Rows are points. To make a cloud, some directions were put in groups of two or more. Within a group, all points are equally far from the middle, so they leave a hole (a ring in 2 directions, a hollow ball in 3). The other directions are filled evenly. Then the cloud was stretched, turned, moved and blurred a little. Count the holes, and give their numbers of directions, smallest first.
In the rows, 128 means zero.

Cloud:
[[113  98  86]
 [178 144  91]
 [164 157  83]
 [162 182 127]
 [107 112 190]
 [143 141 184]
 [166  91  90]
 [163  71 140]
 [100 191 150]
 [148  86  89]
 [140  70 106]
 [ 60 132 154]
 [140  67 110]
 [ 82 182 121]
 [ 89 148  88]
 [124 100 187]
 [188 127 100]
 [ 70 113 114]
 [181 106 152]
 [ 61 116 151]]
Holes: 1 (3)

Cloud, 51 rows:
[[106 203  76 133 131 163]
 [108 186  58  77 148 143]
 [206 151 123 104 195  75]
 [ 83 102 141 123 175 112]
 [146 131 120 179 143 178]
 [121 125 111 141 197 164]
 [112 145 145 153 141  53]
 [129 147  92  48 163 159]
 [187  93  87 105 155  95]
 [213 172 105  87 147 131]
 [110 207 134  95 146  76]
 [ 47 120 120  83 135  96]
 [122 206 101 137 107 114]
 [129 148  48 123 176 152]
 [150  97  94 113 160 186]
 [200 135 119 153 180 167]
 [117 128  41 134 151 112]
 [ 84 205 155 126 149 128]
 [138 117 147 122  81 110]
 [117 146  83 136  92  80]
 [102 117 161 118  84 146]
 [104 133 125  63 194  80]
 [ 65 128  84 116 171  59]
 [110 128 149 139  74 168]
 [ 83 137 109 165 120  77]
 [199  98 123 152 131 135]
 [133 130  95 112 163 207]
 [102 153 105  55 110 171]
 [105 204  90  72 140 103]
 [ 91 106  93 122  73 128]
 [111 143 171  92 179  79]
 [108  99 152 129  97 167]
 [103 119 119 117 200 152]
 [123 133 185 137 116 144]
 [176  86  93  91 143 158]
 [157 154 147 170 186  83]
 [144 165 145 149 173 192]
 [108  83 138 131 126  98]
 [118 106 110 159 170 157]
 [177 171 144 139 101 184]
 [ 41 167 121 117 138  74]
 [ 77 139 144  90 193  84]
 [ 82 148  96 131  78  96]
 [216 144 146  90 171 120]
 [114 185 120 113 224  77]
 [153 153  81 122 205 162]
 [ 73 111 155 130 126  98]
 [162 179 143  88 178 183]
 [ 99 104 146 149 115  92]
 [214 141 130 144 149 182]
 [122  97 100 118 177  55]]
Holes: 1 (6)

Cloud:
[[140 201 117 162 136 121 125 180]
 [143 107 194 158 160 157 143 114]
 [147 135 196 129 108 109  78 135]
 [119 113 113  60 104 160 129 146]
 [124 164 106 167 186 170 125  96]
 [ 78  47 113 101 169 157 134 110]
 [112  75 155  98 166  70  96  29]
 [100 104 130 147 114  64 113  95]
 [ 90  66 157  90 128  83  88  52]
 [148 200  83 162 138 171 154 166]
 [108  65 124 125 167 122 174  58]
 [120 134  89 147 182 166 171 106]
 [108 144 145 156 144 134  82  51]
 [138 140 141 126 150  91 140 212]
 [112  71 190 151  89 134 161 147]
 [ 79  73 129 168 134 101 176 151]
 [126 112 201  75 148  93  88  51]
 [153 145  97 142 104 152  97 111]
 [178 120 176 140  89 150 188 136]
 [178 172 142 111 134 118 103 191]
 [152 119 118 166 190 159 132 191]
 [153 163 151 155 201 141  53 162]
 [117  88 170  78 171  60  93 132]
 [128 106 104  61 145 154 178 180]
 [ 98 110 150 150  82 121 188  83]
 [112 140 125 105 109 103 196  74]
 [125 105 106  81 140 100 222 108]
 [109 149 148 167 110 156  80 137]
 [131 105 103  99 146 167  77  90]
 [157 140 122  63 138 165 116 163]
 [154 147 160 157 198  86  46 143]
 [ 90 151 132  97 103 157 129  86]
 [ 89 107 153 119 126 150  92  42]
 [175 145 137 123 223 116 102 173]
 [203 105 174 106 158  86  93 112]
 [ 69  92 148  86  96 166 199  92]
 [154  66 168  84  95 149 189 166]
 [168 108 165  69 132  78 192 114]
 [153  89 149 176 177  71  84 112]
 [121 156 110 139 198 108  80  64]
 [120 157 143  70 130  92 140  83]
 [127 104 132 109 181 112 159  40]
 [146 177 170 101 161  89 110 156]
 [137 114 167  75 111 163 223 152]
 [ 65 127 111  91 157 138 176 132]
 [122  59 197 142 154 122 153 136]
 [170 170 141 107 145 102 116 194]
 [ 96  55 131  99 145 184 133  79]
 [156 150 196 138  86 125 119 125]
 [111 156 114 155 170 160  62  87]
 [ 60  44 144 100  87 138 184  90]
 [156  83 215 107 155  90  67  80]
 [165  61 183 152 154 115 131 117]
 [133  96 117 175 159 177  97 165]
 [173 117 183 135 166 165 159 121]
 [138 157 154  60 102 155 138 102]
 [139 113 121 141  87 165 186  84]
 [192 170 122 144 152  96 108 182]
 [118  90 137 161  96  91 203 146]
 [113 119  74 120 135 191 196 142]
 [ 80  64 139 167 137 153 160 100]
 [175 147 119 166 167 118 186 161]
 [127  67  97 119 158 100 179  88]
 [190 177 173 127  99 152 122 141]
 [144 164 106 155  93 200 146 133]
 [154  72 183  67  80 137 173 122]
 [160 115 156 163 160 183 160 147]
 [117 101 186  65 108  84 157  61]
 [115 168 136  73 118 145 171  93]
 [189 134 171  73 112 131 107 112]
 [110  77 173 152 140 156 108 172]
 [191 205 129 165 150 143 142 141]
 [167 180 109 164 143 161  94  95]
 [162  76 151 106 180 135 169 165]
 [116 132 178  85 166  99 185 135]
 [162 161 171 109 199 155  59 128]]
Holes: 3 (2, 2, 4)
